Each row is a point. Each table stands for the endless flat space through its points: a line for two points, a plane for three, and so on. Write the one point that lies in both, or say that there is none.
(in the rows, 100 means zero)

First:
[[92,73,125,138],
[82,71,123,124]]
Second:
[[70,74,113,130],
[56,38,139,123],
[77,74,118,120]]
They share: [77,70,122,117]

First:
[[76,60,90,100,105,104,154,117],
[67,83,88,98,112,105,133,110],
[85,98,64,92,97,99,124,98]]
Second:
[[66,88,79,92,112,108,124,111],
[59,88,78,88,117,113,118,116]]
They share: [73,88,80,96,107,103,130,106]

First:
[[138,152,104,58,78,97,106,84,113],
[110,113,80,72,96,81,135,97,97],
[130,122,104,68,78,83,128,98,99]]
Second:
[[130,101,97,71,76,84,132,90,99],
[117,114,116,64,83,109,129,119,81],
[111,120,84,70,87,79,123,97,105]]
They share: no point

First:
[[92,88,87,114,125,119,67,120,76,120,131,66],
[82,92,75,112,111,105,77,120,78,132,125,66],
[102,76,83,114,119,133,77,134,78,134,129,72]]
Second:
[[97,72,83,102,130,116,68,129,81,119,126,55],
[97,77,84,108,126,121,70,128,79,123,128,62]]
They share: [97,82,85,114,122,126,72,127,77,127,130,69]

First:
[[79,111,111,79,103,94,115,100,114,83,122,92,80,108],
[71,67,97,79,67,102,99,78,110,69,126,104,66,100],
[80,101,106,87,90,108,115,105,103,83,114,99,77,105],
[94,107,90,69,103,96,120,102,118,64,106,129,95,84]]
Second:
[[78,108,96,77,98,103,116,93,121,88,113,88,69,108],
[64,80,106,69,84,83,98,111,101,82,129,100,103,118],
[63,76,99,65,91,77,95,116,103,87,125,98,106,121]]
They share: no point

First:
[[79,98,115,55,133,45,105,73,124,122,75,102,111,104,89,82,114,133,80,73],
[112,113,138,46,98,79,135,81,98,109,72,114,75,145,74,64,80,116,98,71],
[65,74,115,79,152,51,101,86,118,99,79,110,139,88,110,98,103,136,59,64],
[103,109,132,75,90,110,151,73,69,90,98,147,77,154,102,96,42,123,106,72]]
Second:
[[78,89,119,67,111,55,138,73,101,126,81,122,87,107,111,109,63,139,75,69],
[68,101,131,67,137,91,118,77,117,92,87,130,97,111,63,61,73,109,61,69],
[84,104,130,67,99,56,145,64,108,125,84,121,89,107,113,118,54,142,72,81],
[90,80,116,67,159,76,75,88,74,81,72,131,117,149,81,46,114,112,108,51]]
They share: no point

First:
[[97,66,123,141,100,100,100,137,77,104,112,87,73,82,77,55,73,129,101,97,104,99,72,106],
[81,50,96,138,100,115,63,128,88,120,88,71,71,64,74,88,41,135,81,110,93,86,73,99],
[93,114,124,98,95,100,65,124,75,105,78,82,64,119,113,105,101,134,152,74,98,134,71,151],
[92,113,137,105,100,95,78,120,71,101,89,81,72,121,110,93,109,130,152,67,107,131,77,144],
[91,65,99,140,89,101,67,110,99,123,76,61,84,62,65,98,41,129,95,101,101,103,85,93]]
Second:
[[84,55,122,102,123,110,40,158,46,66,101,72,66,126,90,98,55,146,127,42,79,123,124,143],
[112,70,125,128,87,117,61,140,63,98,105,80,66,134,73,128,58,138,130,59,92,145,91,126],
[48,64,118,71,147,68,67,137,62,61,99,76,71,106,102,48,77,172,148,69,103,115,122,136],
[124,79,127,139,69,116,77,127,75,116,108,86,66,138,64,140,62,138,135,72,103,158,71,115],
[127,115,112,157,51,101,68,118,96,128,63,71,96,78,103,110,86,81,99,69,97,104,77,121]]
They share: no point

First:
[[115,46,137,118,142,105,84,51,130,81,99,65,154,112,111,112,117,112,100,110,79,93,88,89],
[111,66,111,118,120,89,94,73,132,81,77,81,126,88,105,108,121,120,116,110,77,105,78,83],
[115,61,116,112,127,90,99,60,124,66,87,80,133,94,99,127,135,127,118,95,88,111,73,74]]
Second:
[[129,98,114,121,108,86,95,82,131,80,43,86,133,57,91,133,121,122,106,93,97,117,69,74],
[128,85,109,127,117,92,98,84,138,61,59,93,129,62,89,115,115,126,120,100,84,111,79,56],
[113,74,127,121,97,68,87,80,124,81,71,94,118,91,110,124,130,111,125,92,89,129,74,79],
[119,92,99,113,108,89,98,70,127,91,51,76,119,76,100,134,133,116,100,98,96,105,60,96]]
They share: no point

First:
[[84,109,127,133,104,104,94,113,103,94,88,80,91,93,124,105,114,130,104,72,121,83,102,116],
[87,112,106,112,98,92,100,104,94,85,88,62,106,75,145,126,138,130,83,66,115,101,108,95]]
Second:
[[100,120,126,131,100,85,83,85,126,121,92,54,103,82,140,118,85,102,98,60,141,77,100,95],
[92,115,117,138,92,106,95,115,95,82,90,71,100,87,135,121,126,134,88,65,115,87,101,117],
[59,104,126,106,123,60,71,114,136,121,67,62,77,107,135,104,97,116,98,62,142,105,134,99],
[117,127,113,163,70,127,102,112,81,68,102,67,115,76,140,137,131,136,77,59,107,73,83,127],
[66,90,124,87,131,93,104,85,98,99,101,90,94,82,120,82,118,128,133,100,118,97,98,81]]
They share: [85,110,120,126,102,100,96,110,100,91,88,74,96,87,131,112,122,130,97,70,119,89,104,109]
